Every row gives one point. The points of each table are mixes of a few directions, plus a little noise. How many directions does each table use, and how many do they share? Where both have some left over, give the other angles between the two spaces (their principal angles), to ten degrees, smallest first.

First (7 x 2):
array([[ 0.51,  0.64],
       [-0.42, -0.52],
       [-0.35, -0.43],
       [ 0.41,  0.52],
       [ 0.13,  0.16],
       [ 0.15,  0.19],
       [-0.42, -0.53]])
Second:
array([[ 0.42, -0.48],
       [-0.52,  0.59],
       [-0.10,  0.12],
       [-0.01,  0.01],
       [ 0.57, -0.65],
       [-0.37,  0.42]])
Directions: first 1, second 1, shared 0; angles 80

First (6 x 3):
array([[-0.37, -0.13,  0.48],
       [ 0.50,  0.04,  0.25],
       [-0.94, -0.08, -0.27],
       [ 0.28,  0.07, -0.22],
       [-0.11, -0.02,  0.02],
       [ 0.65,  0.13, -0.28]])
Second:
array([[ 0.69,  0.23, -0.79],
       [-0.02,  0.00,  0.02],
       [ 0.36,  0.13, -0.42],
       [ 0.02,  0.01, -0.02],
       [-0.62, -0.20,  0.71],
       [-0.36, -0.12,  0.41],
       [-0.08, -0.02,  0.09]])
Directions: first 2, second 1, shared 1

First:
array([[-0.13, -0.42, -0.08, -0.26, -0.02,  0.26],
       [ 0.24,  0.31, -0.47,  0.51,  0.27,  0.28],
       [ 0.12, -0.53,  0.30,  0.02,  0.11,  0.05],
       [-0.01,  0.45, -0.18,  0.16,  0.00, -0.10],
       [ 0.14, -0.34,  0.29, -0.24, -0.29,  0.18],
       [-0.57,  0.81, -0.01, -0.11,  0.09, -0.94],
       [ 0.21, -0.27,  0.13, -0.02, -0.16,  0.26]])
Second:
array([[-0.22,  0.08,  0.11,  0.02, -0.33,  0.43],
       [ 0.21, -0.25,  0.03, -0.18, -0.32,  0.41],
       [ 0.07,  0.23, -0.16, -0.05,  0.27, -0.60],
       [ 0.47, -0.16, -0.09, -0.52, -0.51,  0.23],
       [ 0.10, -0.21, -0.05,  0.26,  0.63, -0.45],
       [-0.64,  0.32,  0.14,  0.47,  0.26, -0.02]])
Directions: first 4, second 3, shared 2; angles 80

First, 9 rows:
array([[-0.36, -0.28,  0.52,  0.21,  0.40,  0.07,  0.12, -0.12],
       [-0.07,  0.07, -0.05, -0.16,  0.15, -0.07, -0.32, -0.24],
       [ 0.94,  0.39, -0.29,  0.00, -0.40, -0.20, -0.08, -0.13],
       [ 0.12, -0.25,  0.19,  0.48, -0.32,  0.17,  0.83,  0.61],
       [-0.82, -0.42,  0.23,  0.13,  0.18,  0.27,  0.41,  0.42],
       [ 0.22,  0.26, -0.14, -0.27,  0.12, -0.18, -0.55, -0.45],
       [ 0.25, -0.03,  0.24,  0.19,  0.05, -0.04,  0.11, -0.09],
       [-0.59,  0.05, -0.72, -0.51, -0.20,  0.09, -0.24,  0.31],
       [ 0.36,  0.20, -0.03, -0.08,  0.02, -0.14, -0.28, -0.31]])
Second:
array([[ 0.16, -0.02, -0.03,  0.42, -0.37, -0.66,  0.05,  0.27],
       [-0.55, -0.04,  0.05, -0.51,  0.57,  0.54, -0.31, -0.40],
       [-0.64, -0.08,  0.05, -0.31,  0.46,  0.10, -0.41, -0.29],
       [ 0.67,  0.16, -0.04, -0.13, -0.15,  0.75,  0.52,  0.06],
       [ 0.10, -0.01, -0.02,  0.26, -0.22, -0.40,  0.02,  0.16],
       [ 0.47,  0.11, -0.02, -0.06, -0.13,  0.46,  0.36,  0.07],
       [-0.59, -0.15,  0.02,  0.15,  0.12, -0.75, -0.47, -0.02],
       [ 0.37,  0.05, -0.02,  0.19, -0.27, -0.05,  0.25,  0.18]])
Directions: first 3, second 2, shared 1; angles 90

First, 7 rows:
array([[ 0.11, -0.27,  0.15,  0.15,  0.59, -0.74, -0.08, -0.16, -0.01],
       [-0.06,  0.35, -0.74, -0.08, -0.40,  0.81,  0.17, -0.07,  0.11],
       [ 0.02, -0.21,  0.65,  0.01,  0.09, -0.40, -0.12,  0.15, -0.10],
       [-0.03,  0.19, -0.44, -0.04, -0.18,  0.42,  0.08, -0.07,  0.06],
       [ 0.01, -0.12,  0.42,  0.00,  0.05, -0.26, -0.08,  0.11, -0.06],
       [-0.09,  0.41, -0.81, -0.11, -0.50,  0.94,  0.20, -0.05,  0.12],
       [ 0.07, -0.34,  0.76,  0.07,  0.35, -0.76, -0.16,  0.09, -0.12]])
Second (7 x 9):
array([[ 0.31,  0.30,  0.46,  0.16, -0.44,  0.14,  0.17,  0.47, -0.88],
       [ 0.40,  0.11,  0.19,  0.21, -0.24,  0.00,  0.70,  0.34, -0.49],
       [-0.05, -0.13,  0.35, -0.03,  0.03, -0.16, -0.15,  0.06,  0.05],
       [-0.02, -0.42, -0.18,  0.25,  0.22, -0.01, -0.34, -0.30,  0.73],
       [-0.06, -0.21, -0.69,  0.25,  0.42,  0.01, -0.57, -0.52,  0.55],
       [-0.30,  0.28, -0.34, -0.42, -0.36,  0.58,  0.21,  0.01,  0.21],
       [-0.27,  0.06,  0.21, -0.43,  0.37, -0.54, -0.03, -0.06, -0.18]])
Directions: first 2, second 5, shared 2
